Rows are points. Two turns around zero, p and q, are shown by what they do to some points. Where does a point land after both, in the order given? Backwards means that the second turn is done in reverse. Each puzzle has new turns, and all numbers are rounded.

Turn p:
-0.54; -3.20; 1.03 -> 0.24; -1.11; -3.21
-1.47; -0.95; -1.14 -> 1.37; 1.12; -1.11
1.94; 0.36; -1.53 -> 1.34; -1.24; 1.71
1.90; 0.85; -0.94 -> 0.60; -1.11; 1.90
-1.06; 2.09; 0.44 -> -1.23; 1.74; 1.07
-0.77; 0.85; 2.13 -> -2.31; 0.61; -0.35
Turn q:
-0.90; -0.23; -1.93 -> 0.51; 0.48; -2.02
3.11; 1.36; 1.75 -> 0.14; -2.82; 2.57
-1.58; -1.78; -0.31 -> -1.25; 1.73; -1.10
-0.64; 0.64; 0.48 -> 0.60; 0.62; 0.54
Where do these land?
p, then q: 1.76; 0.81; -2.35 -> -1.70; -1.25; 2.19
q, then p backwards: -0.24; -0.22; 1.62 -> 0.11; 1.65; -0.02
q, then p backwards: 0.57; -0.15; 0.77 -> 0.67; 0.65; 0.27
q, then p: 1.52; 1.54; 0.33 -> -0.32; -1.82; -1.18
p, then q: 0.33; -2.08; -0.94 -> -0.94; -1.73; -1.21
q, then p backwards: -3.94; 0.10; 0.57 -> -3.45; 1.33; -1.48

Turn p:
-2.60; -2.53; -0.18; -0.47 -> -1.26; 3.27; 0.86; 0.60
-1.74; -2.20; 1.72; -0.03 -> 0.36; 2.45; 2.02; 0.78
-1.01; 2.67; 0.30; -0.91 -> 1.86; 0.32; -2.05; -1.15
3.21; 1.30; -0.95; -0.38 -> -0.51; -3.30; -0.37; -1.32
0.91; 0.47; -0.15; 0.28 -> 0.04; -1.06; -0.13; -0.02
1.23; 0.29; -0.74; 1.51 -> -0.49; -1.68; -0.33; 1.12
Turn q:
-1.95; 0.81; 0.54; 1.34 -> -1.97; 0.09; 1.61; 0.26
-1.43; 1.65; -1.55; 0.63 -> -1.54; 0.38; 0.30; 2.22
2.51; -0.16; 2.35; 0.11 -> 1.53; 1.71; -0.05; -2.56
-1.42; -0.13; -1.49; -1.73 -> -0.91; -1.63; -1.51; 1.22
2.29; -2.17; 0.15; -0.36 -> 2.89; -0.56; -0.36; -1.14
Where do these land?
p, then q: 1.44; -0.90; -1.03; -1.79 -> -1.44; -1.74; -1.12; -0.90
q, then p: 0.62; 1.58; 1.54; -1.52 -> -0.46; 0.54; -2.26; -1.40
q, then p: -1.75; 0.25; -0.73; 1.07 -> 0.92; 1.09; 0.64; 1.54
q, then p: 0.77; -1.81; 0.60; -1.61 -> -2.00; -0.38; 0.77; -1.44
p, then q: -1.09; 0.89; -0.37; 3.85 -> 1.57; 0.76; 3.20; 1.91

Turn p:
0.62; 0.12; 1.65; -1.09 -> -0.94; -0.12; 0.87; -1.63
-0.50; 1.30; 1.67; 0.60 -> 0.60; 1.20; -0.31; -1.79
0.79; -0.02; 0.20; -0.19 -> -0.16; -0.02; 0.81; -0.10
0.06; 0.59; -6.39; -0.33 -> 3.08; -3.45; -0.39; 4.45
-0.22; -0.48; 1.48; 0.59 -> -0.84; 1.26; -0.19; -0.69
0.55; -0.73; -0.03; 0.95 -> -0.31; 0.90; 0.38; 0.83
-1.29; -0.78; 1.43; -0.53 -> -1.43; 0.23; -1.16; -1.07
Turn q:
2.13; 3.84; -1.89; 1.88 -> 1.81; 3.68; 3.04; 0.57
-0.75; -1.51; 2.61; -1.13 -> -0.81; -3.17; -0.45; 0.07
-1.17; 0.33; -0.29; 0.29 -> 0.19; 0.16; -0.12; -1.25
-0.99; -1.46; 0.23; 1.01 -> -1.71; -0.27; -0.53; -0.96
-1.41; -1.88; 0.27; -0.30 -> -1.15; -1.06; -1.59; -0.85
-0.16; 1.50; -0.12; -1.60 -> 2.17; -0.34; -0.03; 0.08
2.35; -0.81; -0.81; -0.15 -> -0.51; 1.01; -0.32; 2.34
Where do these land?
q, then p: -0.07; -2.42; 3.07; -0.62 -> -2.49; 0.65; -2.29; 1.95
q, then p: -0.96; 0.93; 0.11; -1.47 -> -0.67; -0.56; 1.62; 0.75
q, then p: -0.23; 1.82; -1.29; 3.10 -> 0.96; -0.64; 0.15; -3.64
p, then q: 0.13; -1.38; -1.41; -1.50 -> -2.12; -0.11; -0.77; -1.03
q, then p: 1.12; 1.05; -0.48; 0.49 -> 0.72; 0.99; 0.57; -1.00

Turn p:
-0.74; 0.75; 1.52; 2.63; -0.15; -0.55 -> 0.09; 0.87; 1.10; 2.60; -1.20; 0.70
-0.07; 1.57; -1.49; -0.97; -2.57; 2.31 -> -0.71; 2.26; -1.44; -1.05; 0.01; -2.96
1.11; 0.96; 0.94; -0.35; 1.83; -1.84 -> 0.82; 0.37; 1.14; -0.52; 0.81; 2.62
-0.09; -3.27; -1.87; -0.59; -2.55; -0.14 -> -0.41; -2.69; 0.65; -0.62; 0.48; -3.56
-2.11; -1.26; 1.30; 0.45; -0.47; -0.96 -> -1.62; -1.33; 1.21; 0.90; -1.53; 0.22
0.52; 1.34; -2.15; -1.08; 1.54; 1.31 -> 0.04; 0.89; -2.49; -0.90; 2.00; 0.38
1.38; -0.10; 1.75; -0.09; 2.37; -0.12 -> 1.80; -0.38; -0.17; -0.41; -0.56; 2.59
Turn q:
-2.45; -0.93; -0.46; 0.16; 1.44; 0.57 -> 0.02; 0.88; -0.13; 0.23; 2.50; 1.55
0.89; 0.09; -1.61; -0.31; -0.92; 1.57 -> 0.72; -0.42; 0.44; -1.64; -1.27; 1.26
-2.05; -1.69; -1.32; 3.37; 1.46; -0.05 -> 0.49; 3.18; -0.29; 2.01; 0.96; 2.63
-0.05; 2.05; 0.69; -0.53; -1.20; -1.42 -> -0.71; -1.28; -1.98; 0.17; -0.71; -1.35
1.80; 0.43; 2.34; -1.68; -2.35; 0.00 -> -1.96; -2.33; 1.01; -0.58; -1.64; -1.98
-0.59; -1.98; -1.54; 0.27; 1.77; -1.11 -> 2.11; 0.63; 0.72; 1.66; 1.40; 1.00
2.44; 2.02; 1.90; -1.28; -0.20; 0.42 -> -0.66; -0.67; 0.23; -1.83; -1.23; -3.12
Where do these land?
q, then p backwards: 1.31; 1.40; 1.18; 1.45; 1.37; 1.74 -> 0.26; 2.05; 0.28; -1.47; -2.21; 0.82
q, then p: 0.56; 1.18; -0.57; 0.32; -2.76; -1.29 -> -0.49; -0.97; 0.46; 0.63; 0.30; -3.09
q, then p: -1.65; -1.86; 1.78; 0.50; 1.79; -0.01 -> -0.30; 0.70; -0.73; 1.73; -0.50; 2.91
p, then q: -1.26; 0.27; -0.72; -1.17; -2.20; 0.59 -> -0.07; -1.48; -1.83; 1.33; 1.19; -0.11
q, then p: 0.68; -2.28; 0.88; -1.38; 0.93; -1.07 -> 1.40; -0.92; 1.27; 1.07; -1.27; 1.78
p, then q: -1.29; 3.26; 1.07; -0.54; -0.03; 0.53 -> -1.02; -0.26; -2.83; -2.17; 0.06; 0.47
q, then p: 1.66; -1.96; -3.62; 0.82; 0.89; -0.49 -> 3.95; 1.80; -0.02; -0.52; -1.02; -1.11

Turn p:
1.19; 0.48; 0.27; -0.03; 1.04; 0.50; -0.88; 1.37 -> 0.30; 1.19; -0.44; -0.91; -0.93; -0.71; -0.37; 1.29
1.22; -1.91; 0.92; 1.27; 3.01; -2.42; 0.06; -1.02 -> 1.94; -0.18; -2.17; -0.09; -1.82; -2.23; 0.31; -2.58
2.08; -1.85; -1.13; -0.49; 0.52; -3.24; -1.44; 0.03 -> 1.48; 2.47; -0.35; 1.45; -0.44; -2.32; 1.88; -1.59
-2.76; 1.88; -1.02; -1.12; 0.68; 2.70; -0.39; -0.16 -> -3.03; -0.65; 1.36; -0.43; 0.42; 0.48; -2.92; 0.86
2.01; -1.30; -1.66; 0.21; -0.31; 0.03; 0.67; 0.76 -> 1.80; 0.61; 1.45; 1.07; -1.29; -0.27; 0.86; 0.55
-0.59; -0.31; 2.82; -0.79; 0.20; 1.22; 1.95; -1.83 -> -0.77; -3.36; -0.24; -2.13; 0.09; 0.15; 0.93; -0.57
-2.45; 1.35; -0.06; -1.32; -2.23; -1.24; -1.05; 1.31 -> -1.39; 1.94; 0.48; -0.28; 3.27; 1.42; -0.22; -0.34
0.74; -1.09; 0.47; 1.40; 0.08; 1.41; -0.68; -0.98 -> -0.47; -0.77; -0.93; 0.57; -2.09; 0.63; 0.67; 0.32
1.95; 2.67; -1.23; 0.36; -1.35; 1.52; 1.21; -2.30 -> -0.01; -2.65; 0.29; 2.22; 0.88; -0.65; 0.15; 3.20
-3.38; 0.08; 0.61; 0.50; -1.65; -0.49; 0.54; 2.81 -> 0.15; 1.41; 0.54; -1.47; 1.92; 3.48; -1.27; -1.15
Turn q:
0.93; 0.27; -3.22; -0.31; -0.47; 0.66; 2.18; 1.31 -> 0.15; 0.62; -0.75; 3.51; 0.67; -0.34; 1.65; 1.39
2.70; -0.50; 2.12; -0.51; 0.04; 0.02; 0.74; 0.51 -> -1.08; 1.87; 0.85; -1.62; 1.73; -0.71; 0.11; 1.25
-0.35; -2.82; 0.49; 0.89; -1.83; -0.31; -1.06; 0.09 -> 0.74; -1.32; -1.20; -0.98; 0.29; -1.10; -2.34; 1.49
-2.08; 1.98; -0.83; 1.88; 1.00; 0.28; -0.33; 1.83 -> -1.66; -0.74; -2.24; 1.15; -1.07; 1.23; 0.66; -2.07
-0.87; -0.54; 2.52; -1.87; 0.99; -2.96; -1.60; 0.81 -> 0.07; -0.20; 1.26; -1.83; 2.19; 2.16; -2.54; -1.71
0.53; 0.41; 2.18; -0.69; -1.95; 1.33; -2.41; -0.67 -> 0.19; -1.02; 0.27; -3.43; -0.65; 1.01; 0.44; 1.71
-0.35; -0.62; -2.91; 0.62; 2.29; -0.57; -0.13; -1.20 -> 1.59; 1.44; -0.13; 2.45; -1.78; -0.25; -0.93; -1.30
-0.59; 0.64; 2.47; -1.37; -0.02; 1.87; 0.75; 0.19 -> -2.31; -1.00; 2.02; -1.19; -0.08; 0.31; 0.76; 0.57
0.07; 1.17; -2.81; 1.35; -0.07; -0.33; 1.87; -2.86 -> 2.31; 0.33; -0.07; 1.95; -1.29; -2.32; 2.19; -1.33
Where do these land?
p, then q: -1.92; -2.62; 2.49; 1.43; -1.15; -0.25; 0.65; -1.56 -> 0.88; -0.90; 2.12; 1.44; -2.27; -2.57; 0.18; 1.77
q, then p: 1.83; 0.38; 0.56; -1.96; 1.60; -0.53; -0.01; -1.12 -> -0.42; -1.11; -1.38; -1.98; 0.95; -0.70; -0.02; 1.76
p, then q: 1.91; 1.12; 0.01; 2.65; -0.21; -1.58; 0.47; -2.83 -> 1.15; 1.99; -2.69; 2.05; -0.01; -2.15; -1.10; 0.43
q, then p: 1.26; -0.57; -1.53; 1.43; -0.40; -1.95; -0.61; 2.04 -> 0.33; 0.90; 0.29; 2.09; -0.95; -1.45; -2.25; 1.17
p, then q: -0.60; -2.37; 0.06; -1.88; -0.60; 0.25; -1.27; -1.94 -> -0.02; -2.45; 1.27; 0.14; 0.07; -2.20; 0.15; -1.67
p, then q backwards: -0.84; 1.01; -0.14; 1.34; 1.56; 0.84; 1.05; 1.53 -> -0.42; -2.06; 0.30; -0.25; 0.12; -0.57; -2.27; -0.24
q, then p: 1.85; 1.95; 3.14; 1.57; 0.52; 2.11; 1.80; 0.66 -> -0.40; -1.14; 1.60; -1.47; 3.64; 0.06; -1.96; -2.16
p, then q backwards: -2.40; 1.41; -0.45; -1.79; -2.46; -0.72; -1.46; -1.29 -> 0.29; 0.66; 1.34; -0.99; 0.73; -0.80; 2.55; 3.25
p, then q: 2.13; -1.12; -1.16; 0.94; 0.19; 1.61; -1.04; 1.42 -> -0.69; -1.08; -1.82; -0.85; 1.60; 0.13; 2.03; 1.18
q, then p backwards: -1.36; -0.06; -1.35; -1.91; -0.38; 0.33; 1.80; 1.69 -> -0.32; 0.79; -1.75; 0.40; -2.27; 0.48; 0.43; -2.04
q, then p: -1.86; 0.87; -1.62; -1.82; 1.31; -0.10; -1.37; 1.39 -> -1.28; -1.34; -0.34; 0.55; -2.36; 2.07; -0.03; 1.41
